Every row gives one point. To make a cloud, some directions were put in groups of two or more. Within a group, all points are equally far from the middle, so they leave a hole (a ring in 2 directions, a hollow ball in 3). The other directions are filled evenly. Then the cloud was stretched, turned, moved and blurred a little. Count the holes, and give their numbers of directions, smallest first.

Cloud (13 x 2):
[[-0.3  1.2]
 [-3.5  6.3]
 [-3.2  3.5]
 [ 4.3  3.9]
 [-5.6 -2.2]
 [-6.2 -0.3]
 [-4.4  5.0]
 [ 0.5  5.1]
 [ 3.4 -1.2]
 [-5.2 -2.9]
 [ 0.2 -0.2]
 [-2.8  6.4]
 [-2.3  3.0]]
Holes: 0

Cloud (19 x 3):
[[-3.2 -4.9 -3.4]
 [-0.9 -0.4 -1.3]
 [-2.0  0.0 -2.4]
 [-1.1 -7.9 -4.2]
 [ 5.8 -5.8  6.0]
 [ 1.9  0.8  4.1]
 [-1.3 -2.2 -2.8]
 [-2.3  2.3 -2.3]
 [-7.2 -4.8  0.8]
 [-3.9  8.2  2.9]
 [ 5.9 -0.8  0.2]
 [ 2.4  5.4 -1.3]
 [ 6.2  1.5  3.6]
 [-5.1 -4.0  1.0]
 [-0.6  1.3 -3.7]
 [-7.2 -4.2 -2.2]
 [-3.4 -1.0  1.4]
 [ 0.8 -5.3 -0.2]
 [ 0.3 -4.5  4.8]]
Holes: 0

Cloud (26 x 4):
[[-1.4  6.9  1.8  2.2]
 [ 2.3 -0.5  6.0 -1.8]
 [-3.8  1.7 -1.8 -5.8]
 [ 2.0  4.9  2.7 -6.6]
 [ 4.6  3.1  0.9 -5.9]
 [ 3.3  5.9  2.5  2.4]
 [ 4.7  4.5  1.8  2.7]
 [ 6.0  4.1 -2.1 -0.7]
 [ 4.2  0.0  1.8 -5.6]
 [-4.7 -0.7  2.5 -3.5]
 [-1.4  5.5 -4.7 -2.4]
 [ 4.4  1.7  2.0 -6.0]
 [ 3.1  3.0  6.3  0.7]
 [ 3.1 -1.4  1.4 -5.4]
 [ 2.9  5.6 -0.5 -5.9]
 [ 2.3 -1.1  5.0 -3.6]
 [ 3.0 -0.6 -3.1  2.6]
 [-0.1  5.8 -0.3 -6.5]
 [ 2.0  4.0  5.4 -5.4]
 [-4.2  2.6 -0.2 -6.1]
 [ 2.3  4.7  6.1  0.8]
 [-3.2  4.9  3.7 -5.5]
 [ 0.8  7.2 -3.3 -1.0]
 [-2.6 -1.7  3.5  0.8]
 [ 6.0  2.5 -2.0 -3.6]
 [-0.8 -2.5  4.1 -2.2]]
Holes: 2 (2, 2)

Cloud (31 x 4):
[[-1.1 -0.1 -7.8 -0.3]
 [-1.9  0.5 -3.9  3.5]
 [ 1.7  1.2  0.7 -2.8]
 [-0.9  5.8 -1.7 -3.1]
 [ 1.0 -2.3 -1.2  6.3]
 [-1.9 -0.9  0.4  0.5]
 [-0.6  1.4 -0.2  6.5]
 [-5.7 -2.8  2.4  2.3]
 [-0.4 -0.7 -1.7  8.5]
 [-4.7 -0.2 -5.3 -1.3]
 [-1.8 -1.2 -7.0  1.9]
 [-4.5 -4.5 -3.9  3.1]
 [-7.4 -2.2 -4.0  4.2]
 [-0.8  0.0 -4.3  6.9]
 [-2.9 -4.0 -7.1  4.6]
 [-5.7  0.3 -4.0 -2.1]
 [-2.6 -4.0 -6.5 -1.8]
 [ 0.2 -2.7 -4.1  0.3]
 [-3.7 -1.7 -6.8  2.7]
 [-4.0  1.7 -7.2 -6.0]
 [ 1.8 -3.7 -4.4  1.0]
 [-4.1  1.2 -2.2  2.2]
 [-2.4 -6.1 -4.2  4.9]
 [ 1.0 -0.2 -6.4  4.8]
 [ 2.1  1.3 -2.8  4.8]
 [-5.0  1.3 -5.3 -1.7]
 [-8.8  1.0 -3.8  3.8]
 [-0.8 -1.1  3.5 -2.1]
 [ 0.1 -1.0 -5.7  0.9]
 [-5.7 -3.7 -6.8  4.1]
 [-1.1  2.7 -3.5  4.3]]
Holes: 0

Cloud (51 x 6):
[[ 5.7  1.5  4.0  2.1 -2.1  0.2]
 [ 2.7  3.9  4.2 -0.9  2.6  4.9]
 [-1.4 -3.9 -3.3 -0.6  2.0  3.9]
 [-0.3  4.0 -1.6  5.0  8.5  1.5]
 [ 0.3  3.4 -1.8  8.1  3.8 -4.8]
 [ 3.9  5.3  0.9  3.6 -2.6  3.7]
 [ 2.7 -3.7  1.8 -1.8  0.6  1.2]
 [-7.2 -1.0  4.0  6.8 -0.3  3.0]
 [-3.0  2.2  3.6  0.0 -6.1  2.3]
 [ 5.8  1.6  2.3  1.8 -2.3  1.7]
 [-0.3  7.4  1.0 -2.8  4.4  1.3]
 [ 0.2  5.8  2.0  3.0 -3.1  5.5]
 [-3.9 -2.9  2.3 -2.5  3.0 -3.3]
 [-3.4  3.0  1.1  0.7 -6.8  2.3]
 [-2.1  7.0  5.1  2.1 -3.9 -2.5]
 [-3.6  7.7  3.3 -0.4  0.3 -3.6]
 [ 0.0  5.5  5.1 -1.1  6.3 -0.3]
 [ 1.2  0.9 -5.2 -1.9  0.7 -2.9]
 [-1.2  7.1 -2.7  2.5  6.4  2.8]
 [ 2.3  7.5 -0.1  3.6 -3.1  2.3]
 [-3.1 -1.2 -4.7  4.3  5.0 -2.8]
 [-8.1 -1.0  4.4  3.4  4.3  0.7]
 [-4.0  4.7  6.2  9.1 -1.1  0.1]
 [-0.2  3.2 -1.0  5.0  8.6  2.4]
 [-3.4  5.0  3.5  0.6 -5.8 -1.8]
 [-4.2  6.1  3.9  4.4  7.8 -1.6]
 [ 1.8 -1.5  4.7  3.0  6.6 -1.7]
 [-3.6 -2.0 -0.7  1.4 -4.7  4.6]
 [-4.8 -0.6  3.4 -4.0  1.1  1.6]
 [-5.8  4.0  5.2 -1.3  4.3 -1.5]
 [-1.3 -3.7  2.6 -1.2  4.1 -3.2]
 [ 3.7  5.7  1.0  0.9  0.9 -5.1]
 [ 3.0  1.8  7.4  2.5  4.0  0.8]
 [-2.1  5.0  3.4 -3.3  3.6  3.9]
 [-5.6  2.6 -4.6 -1.9 -1.5 -0.8]
 [-1.9 -4.1 -2.0 -0.7 -0.5  4.5]
 [-6.7  0.6  1.8  6.0 -2.8 -6.1]
 [ 3.2  6.4 -3.8  3.5 -0.4 -0.5]
 [ 1.3  3.5 -5.4  2.7  5.4 -0.1]
 [-6.4 -0.4 -0.1  7.9 -4.2 -0.3]
 [-2.8 -0.7 -1.8  5.5  3.5 -6.8]
 [-6.2  3.2 -4.4 -1.9 -0.3  0.3]
 [-2.8  0.4 -4.7 -3.1 -0.9 -2.5]
 [ 2.0  3.1  1.9  5.3  1.6 -7.5]
 [-8.7  0.8 -2.4  4.1  2.9 -2.6]
 [-4.1 -1.6 -1.6  3.7 -5.3  3.5]
 [-5.2  2.3  0.5 -2.4 -1.8 -5.0]
 [-5.2  1.0 -0.7 -4.9  1.1 -0.2]
 [-1.5  4.5  6.0  1.1 -4.6  1.9]
 [ 1.0 -4.2  1.1 -1.5 -2.5  2.0]
 [-5.5 -0.7 -2.5  6.0  0.7 -6.0]]
Holes: 3 (2, 2, 2)

Cloud (51 x 6):
[[ 1.5 -6.3 -4.5 -1.7 -1.3  1.8]
 [-5.0 -1.0 -5.5  5.1 -2.4  4.3]
 [-5.2 -1.6  1.5  3.0 -7.2  0.4]
 [-5.3  2.5 -2.3 -2.7  4.1  4.3]
 [-0.5 -2.2 -4.4  6.9  3.5 -4.4]
 [-0.4  4.3  1.6  5.1 -2.6  6.0]
 [-1.2  2.6 -4.6 -3.5 -5.6  0.8]
 [-4.1 -0.3 -5.5  2.9 -5.3  3.9]
 [ 2.8 -5.4 -2.8  4.8 -4.8 -0.4]
 [-4.1  1.3  0.8  3.0 -7.8  2.4]
 [-6.1 -2.4  2.2 -1.4 -0.2  6.5]
 [ 3.0  3.6  3.8 -3.8  1.6 -4.3]
 [ 3.6  0.0 -4.3  3.8  5.6 -1.2]
 [-7.9  0.8  3.2  2.3  3.7  2.5]
 [ 5.9 -0.6  1.0 -3.9 -1.1 -3.3]
 [ 4.6 -4.4  1.4 -3.1  0.7  3.6]
 [-5.1  2.4 -2.4  5.4 -3.0  5.6]
 [ 5.9  0.1 -0.2 -4.3 -2.0  0.8]
 [-1.6  6.5  4.8  5.6  1.5 -1.6]
 [ 3.6 -5.9  1.9 -3.2  0.1  2.8]
 [ 3.2  0.9  5.7  2.7 -5.1  1.6]
 [ 5.1  2.0 -3.6  2.2 -2.9  3.4]
 [ 0.2  6.2  0.8 -2.5  4.9 -1.8]
 [ 1.2 -4.2 -3.3 -0.7  0.1 -6.6]
 [ 1.0  5.9  1.0 -2.7  4.4 -3.0]
 [-2.0  4.9  5.0  0.8  3.8  5.1]
 [ 1.1 -6.1  1.9  5.4 -4.5  1.3]
 [-5.2  1.7 -6.9  2.2  2.8  1.3]
 [-1.6 -5.6  5.7  0.9 -0.1 -4.5]
 [ 3.2  2.5  0.0 -3.3  2.5  5.7]
 [-0.1 -2.5 -4.7  3.6  3.5 -5.9]
 [ 1.2 -5.7  2.5 -0.7  3.6  5.0]
 [ 2.9  1.7  5.1 -1.2  5.3 -3.8]
 [ 1.3  6.0 -1.9  2.3 -4.0 -5.1]
 [-1.6  2.6 -5.4 -0.9 -6.2  2.2]
 [-3.4  2.0 -3.8 -3.1 -2.5 -4.8]
 [ 4.3 -0.9 -2.7  3.8  0.2 -7.3]
 [ 1.1  6.9 -2.9  1.3 -0.8 -5.4]
 [-7.0 -2.5  2.6  2.6  2.7  5.2]
 [ 3.8 -1.7  6.0  2.5 -3.5  2.6]
 [ 4.7 -3.7 -4.7  1.5 -0.7  2.6]
 [ 0.2 -4.3  3.4 -1.1  3.9 -5.3]
 [ 0.4  4.1  4.4  2.9 -6.2 -1.6]
 [ 0.0  3.7 -2.8 -4.6 -4.6 -1.8]
 [-1.2 -4.1 -0.4 -1.9  3.4 -5.8]
 [ 1.3 -2.7 -3.6  1.4  4.0 -6.3]
 [-2.7 -4.2  3.7  6.2  5.0  1.7]
 [-3.1 -4.0  2.3  7.7  3.8  2.0]
 [-3.0  1.5 -4.6  0.8 -7.1 -2.1]
 [-8.0  1.0  3.1  3.8  3.1  1.9]
 [-3.5  6.6 -4.2  5.2  1.1  1.2]]
Holes: 3 (2, 2, 2)
